Rows are points. Each table stands for the endless flat space through its points: a line for two points, a plane for three, and so on. Write the one point that lies in both, or say that there is none.
In the rows, 128 means zero.

First, 2 rows:
[[173 164 126]
 [137 156 122]]
Second:
[[119 182 138]
 [164 142 113]]
They share: [146 158 123]

First (3 x 4):
[[124 145 159 151]
 [112 177 170 177]
 [100 157 156 181]]
Second:
[[110 153 167 157]
 [120 159 155 173]]
They share: [115 156 161 165]

First (2 x 6):
[[128 107 103 105 166 169]
 [173 132 133  70 121 164]]
Second, 2 rows:
[[136 103 120  90 132 183]
 [176 138 115  75 157 143]]
They share: no point

First:
[[ 88  87 134 143 135 122 120 161]
 [ 94  92 130 134 140 129 118 157]]
Second:
[[121  60  96 112 118 131 142 193]
 [ 97 135 164 131 158 126  83 124]
 [112  96 128 122 137 129 113 163]]
They share: no point

First:
[[115 118 162 139 125  99 124  99 104]
 [111 117 168 133 122  94 123  93 106]]
Second (4 x 9):
[[131 147 139 138 119  97 119 113 111]
 [103 110 170 169 148 116 124  89  83]
 [139 165 132 138 118 100 115 118 119]
 [115 129 153 154 133 103 121  99  93]]
They share: [119 119 156 145 128 104 125 105 102]

First, 2 rows:
[[124  74  71 155  82 150 108  82 137 111 114]
 [160  98  99 127 102 134 120 106 117 127 118]]
Second (2 x 11):
[[132  83  63 136 119 127  89  96 106 135 134]
 [180  89 117 142  65 139 131  90 142 105  92]]
They share: no point

First, 5 rows:
[[145 124 155 181 122 105 187  87 189 131  90 162]
 [130 150 186 127 166  88  98 143 103 185 162  99]
 [133 140 169  99 158  93 103 129 111 199 158  88]
 [ 87 124 169 151 186 115 131  99 115 145 146 146]
 [122 139 171 163 157  95 135 117 134 153 133 139]]
Second:
[[144 154 162 150 153  98 138 134 139 177 118 136]
 [102 144 176 128 165 108 126 118 107 181 120 139]
 [118  86 156 128 151  56 140  78 159 125 158 119]]
They share: no point

First (2 x 14):
[[113  75 162 133 149 107 135 110  87 108 125 142 123  97]
 [125  96 147 136 155  95 117  80 102  96 143 118 144  94]]
Second:
[[144 108 149 133 191  84 118  52  44 112 128  90 148 118]
 [104  96 168 144 139 101 138  91 101 100 165 116 177  89]
 [141 125 134 129 153  97 123  76 103 100 135  98 155  85]
 [ 83  55 193 149 136 101 145 110 100 102 176 153 158  92]
 [115  75 140 132 136 110 113 113 129  90 121 151 107  87]]
They share: [121  89 152 135 153  99 123  90  97 100 137 126 137  95]

First, 3 rows:
[[151 165 118 154 149 108 147 131 151 132 142 146 122 121 175 167 139 124]
 [115 161 134 178 141  92 115 127 167 128 146 134 114 133 135 159 151 124]
 [153 165 124 161 148 114 140 132 153 127 151 149 123 129 173 173 138 133]]
Second, 4 rows:
[[145 150 118 155 146  78 133 136 141 149 130 137  92 123 178 168 155 105]
 [155 163 140 129 176 128 145 141 196 110 196 100 156 127 187 155 150 166]
 [148 156 101 160 140  77 136 153 141 135 121 143  95 140 181 151 154 107]
 [ 94 144 150 168 161  88 130  92 174 142 145 119 116  88 136 185 132 121]]
They share: no point

First (3 x 20):
[[137 140 185 136 187 179 113  75 117 136 148 150 165 114  95 154 137 135
   91  88]
 [140 135 166 125 170 156 120  91 107 144 145 146 143 110  88 130 157 130
  102  93]
 [144 130 160 120 165 147 121 101 104 152 148 142 137 109  80 122 167 128
  104  97]]
Second (2 x 20):
[[115 111 153 125 176 127 123  73 112 123 130 119 118  98  95 105 167 103
  108 112]
 [131 127 153 121 164 137 125  89 104 137 136 137 124 104  91 111 167 119
  110 100]]
They share: [139 135 153 119 158 142 126  97 100 144 139 146 127 107  89 114 167 127
 111  94]

First:
[[ 95 127 125 141  98 138  66 147 133 121 211 133 229  58 124  93 142  50
   91  51  88 118 171 101]
 [125 175 107 123 144  56 130 173 149 135 135 141 197  68  72 161 130  76
  125 117  98  74 199  87]
 [102 135 122 132 115 106 103 160 138 137 174 134 205  64 103 131 125  69
  122  88  90 108 181  89]
 [152 201 106 126 167  42 141 172 170 125 122 120 161 114  99 177 151  91
  140 150 130  70 197 111]
 [102 143 117 133 113 114  83 153 134 128 190 135 224  59 101 114 138  57
   96  70  89 104 173  90]]
Second:
[[137 122 115 164 143 112 119 173 152 112 143 117 175  77 102 189 138  90
  171 142 111 100 170  99]
 [132 132  73 116 164 100 124 157 122 108 141 112 153  83  99 174 115 111
  178 111  74 116 157  70]
 [158 150 137 135 144  85 137 208 174 111 172  69 190 118  76 134 157 102
  107 171 113  53 132  80]
 [144 147 134 105 144 101  60 181 171 147 145  98 138  79  95 112 118 143
   66 112 164  69 178  82]
 [165 177 167 198 125  84 142 208 160 121 173  89 214 139 103 161 197  70
  123 209 149  36 130 139]
 [136 211  99 118 150  64 107 150  98 159 151 118 144 141 132 138 144 111
  120 128 142  80 135 122]]
They share: no point

First, 3 rows:
[[127 109  87 130 104 110 149 145 105 122 123 121 133 127  86 164 141 188
  115 107 151 111 140 117]
 [134 110  75 121 110  99 152 160 105 139 126 111 126 132  78 163 137 203
  121 111 141 114 149 119]
 [ 95  69 119 142  92 142 125 121 125  82 147 145 145 107 118 192 161 164
   87 107 171 127 120  97]]
Second (5 x 24):
[[106 118  95 136 109 151 131 129 103 107  96 125 177 105 103 168 113 189
  121 108 141  90 141 128]
 [106 144  85 157  80 112 146 100  88 125 108 138 123  95  82 129 168 143
  122  87 190  74 148  88]
 [ 79 118 139 203  91 156 149 139 131  69 142 108 141 142 143 174 127 146
  147 119 176 148 139 147]
 [137 140  76 124 103 109 124 120  86 127  91 136 143  99  71 137 175 175
  104  69 152  60 113  88]
 [164  87 102 104  98 101 171 117  88  86 104 159 146 142  69 173 141 176
   70 101 160 105 104 124]]
They share: [121 117 103 145  95 124 149 121 100  98 111 135 144 122  94 159 144 164
 110  99 166 101 127 118]

First, 6 rows:
[[ 66  87 134 175  55 116 198 134  94  45  88  41  92 102  61 123 153 141
  129 114 177 120 159 104]
 [106  60 119 142 103 141 145 148  82  72  84  48 110 145  53  85 113 159
  102 108 160 168 161 138]
 [101 109 162 115 116 170 149 121 167  99 114 123 170  94 143 112 143 143
  114 110 143 139 166  93]
 [ 56 112 117 152  35 105 163  74  96  88 154  72  86 125  97 127 209 133
  174 116 122 114 183  80]
 [ 94 125 197 118 136 178 153  96 164 108 119 159 187  98 159 132 123 156
  114 142 169 108 127 148]
 [ 99  83 160 117 120 162 127 129 125  95 110  99 152 132  99 106 125 143
  114 100 153 147 148 121]]
Second, 3 rows:
[[ 96 132 160 137  91 183 153  80 107  60 114 107 164 139 103 131 129 198
  129 123 145 141 173 133]
 [ 80 126 180 145  83 189 169  94 117  62  98 127 158 127 115 147 139 210
  113 139 165 141 171 121]
 [ 90 122 148 143  91 163 157  92 115  78 110 111 146 121 119 119 139 178
  123 135 145 129 161 137]]
They share: no point

First, 7 rows:
[[ 94 142 111  87  88 177 132 118  81 145 109 132 130 114 117  77  71 131
  149 144 155 126 128  66]
 [105  87 220 117 140  96 162 108 201 147 162 169  76 196 113 184 138 180
  129 121 101 137  82 169]
 [115  94 143 103 106 106 135 111 150 173 123 167  62 165 105 131  83 111
  181 159  97 153 136 127]
 [ 96 128 195 119 106 141 170 108 149 119 143 146  90 176 117 137 109 157
  119 132 143 132 104 122]
 [ 88 135  91  64  63 136 103 128  86 154 102 151 105 128  84  78  53  89
  195 165 134 123 145  68]
 [119  80 204 102 136  70 146  89 207 159 149 200  66 212  98 185 124 186
  165 141  83 141  96 183]
 [126 121 145  91 122 103 149  63 153 161  96 208  93 168 103 137 100 186
  170 144 142 145 109 143]]
Second:
[[ 83  91 179 166 111 119 160 138 109 213 109 126  50 129 100 157  93 174
  141 105  91 122 100 133]
 [120 125 144  73 145 160 142  97 146 143 109 176 123 154 126  95  84 123
  144 165 151 152 139 110]
 [122 125 148 127 111 106 126  65 180 151 165 190  85 154 116 149 136 139
  180 139 109 124 157 152]
 [128 133 132  67 127 160 166 125 122 169  97 140 111 162 148  79  70 117
  116 177 143 178  91  82]
 [125 128 146 137  94  99 141  85 163 177 161 162  67 156 128 148 132 140
  164 138  94 136 123 141]]
They share: no point
